Each row is a point. The points of each table are mixes of a few directions, plus a little noise. Count the directions of each table, and those that both share. Where both have some left over, give the other angles between the two spaces (their principal angles), to ten degrees, smallest first.
(in the rows, 128 means zero)

First (4 x 3)
[[ 75  97 164]
 [163 149 104]
 [115 120 136]
 [160 147 107]]
Second (6 x 3)
[[135 132 123]
 [117 120 136]
 [128 128 129]
 [ 84 100 157]
 [200 173  81]
 [105 113 144]]
Directions: first 1, second 1, shared 1

First (6 x 4)
[[133  77 132  97]
 [112 164  97 124]
 [128 184 135 169]
 [151  99 176 153]
 [118 102 100  85]
 [127 143 126 136]]
Second (7 x 4)
[[119 163 110 134]
 [126 135 124 129]
 [120 157 113 133]
 [112 186  98 138]
 [128 129 128 128]
 [136  96 145 122]
 [154  30 179 110]]
Directions: first 2, second 1, shared 1

First (10 x 8)
[[147 120  84 103 102 116 144 167]
 [147 121  87 103 102 114 145 163]
 [111 136 169 155 154 140 114  89]
 [ 79 149 232 195 193 159  88  30]
 [139 123 106 112 115 120 137 151]
 [141 123  95 109 109 117 139 157]
 [126 129 132 130 129 131 129 124]
 [112 135 165 151 150 139 114  96]
 [140 124 100 111 112 120 136 154]
 [136 124 107 115 116 122 136 147]]
Second (8 x 8)
[[126 148 132 163 179 119 102 160]
 [124 108 146 143 125 130 119  57]
 [ 93 154 134  74 100 160 172 143]
 [ 87 149 106 162 205 149 130 143]
 [155 130 151 126  99  89  98 135]
 [160 103 164 135 111 140 128 111]
 [152 109  87  82  63  95 139 132]
 [125 123 103 133 145 138 139 139]]
Directions: first 1, second 5, shared 1

First (7 x 9)
[[169 148 116 137  71  72  88 148 141]
 [113 121 132 125 149 149 143 121 123]
 [183 154 112 141  51  52  74 155 145]
 [ 89 109 139 119 182 181 166 109 116]
 [117 123 131 125 143 143 139 122 124]
 [ 95 112 138 120 174 174 160 112 117]
 [130 129 127 128 125 125 126 129 129]]
Second (9 x 9)
[[116 118 136 127 116 128 146 123 105]
 [120 145 167 112  98 125 133 113 107]
 [177 169 137 127 105 188 107 142 157]
 [118 122 127 127 141 147 142 125 115]
 [141 126 139 132  77 144 150 130 101]
 [128  86  54 159 174  73 114 153 150]
 [ 87 186 167  81 179  78  79 109 133]
 [132  59 110 158 151 111 139 115 183]
 [135 139 116 128 113 156 141 142  98]]
Directions: first 1, second 5, shared 1

First (8 x 12)
[[108 104 117 132 126 167 113 162 145 115 121 146]
 [145 146 177  76  99  91 149  67 156 108 122 103]
 [183 149 147 140 110 135 123 129 123 154 103 146]
 [158 160 141 120  94  82 185  84 113  96  92  92]
 [106 131 106 169 175 181  81 169 118 161 129 153]
 [ 72  95  86 151 166 162 101 175 122 131 157 142]
 [161 112 116 138 110 108 139 144 109 145 143 141]
 [ 91 126 134  98 144  99 134  94 137 114 158 101]]
Second (10 x 12)
[[183  72  78 155  90  76 161 180  77 157 178 154]
 [134 121 121 131 122 122 133 134 122 133 134 132]
 [107 149 147 117 142 148 115 108 149 117 111 118]
 [108 147 145 118 142 147 116 109 146 117 111 120]
 [129 127 127 128 128 127 128 129 128 129 129 129]
 [ 97 160 157 113 150 157 111  98 157 111 100 114]
 [197  59  66 163  80  62 169 193  63 164 190 162]
 [ 82 176 171 105 161 173 101  84 171 102  85 105]
 [125 132 131 125 130 131 126 125 131 127 124 127]
 [117 139 138 121 135 140 122 118 138 122 118 122]]
Directions: first 5, second 1, shared 1

First (10 x 14)
[[ 92 126 126 142 106 126 168 111 144  99 138 138 150  96]
 [162 127 139 130 132 135  87 146 100 157 110 102  87 149]
 [106 123 130 143 107 129 151 119 132 112 130 125 135 104]
 [134 131 124 115 145 125 126 127 137 131 133 141 142 138]
 [158 136 120  96 171 122 100 136 137 151 133 145 136 168]
 [155 136 118  95 174 121 104 134 141 152 134 152 143 169]
 [165 134 122  97 170 124  92 139 131 158 128 139 126 172]
 [ 64 120 130 167  70 129 195 103 140  76 138 127 149  63]
 [135 126 132 130 125 131 118 134 119 135 123 119 114 131]
 [109 117 144 168  78 140 142 127 103 112 115  92  98  91]]
Second (10 x 14)
[[158 115 125 126 132 127 124 131 115 145 120 113 106 145]
 [134 138 133 132 137 129 101 138 114 140 117 122 120 138]
 [152 131 126 130 146 120 106 136 110 152 117 122 119 154]
 [124 141 150 115 126 150  80 148 126 128 126 122 104 124]
 [ 36 123 106 158  89 108 249  75 176  55 161 169 218  57]
 [133 120 140 128 111 142 117 136 121 126 124 112 101 120]
 [132 146 130 132 148 121  98 136 117 142 120 132 133 143]
 [138 130 122 126 139 122 126 127 124 137 126 129 131 142]
 [146 116 124  88 141 137 134 129 152 127 143 142 127 142]
 [127 118 127 144 111 126 147 123 120 124 123 114 119 118]]
Directions: first 2, second 4, shared 2
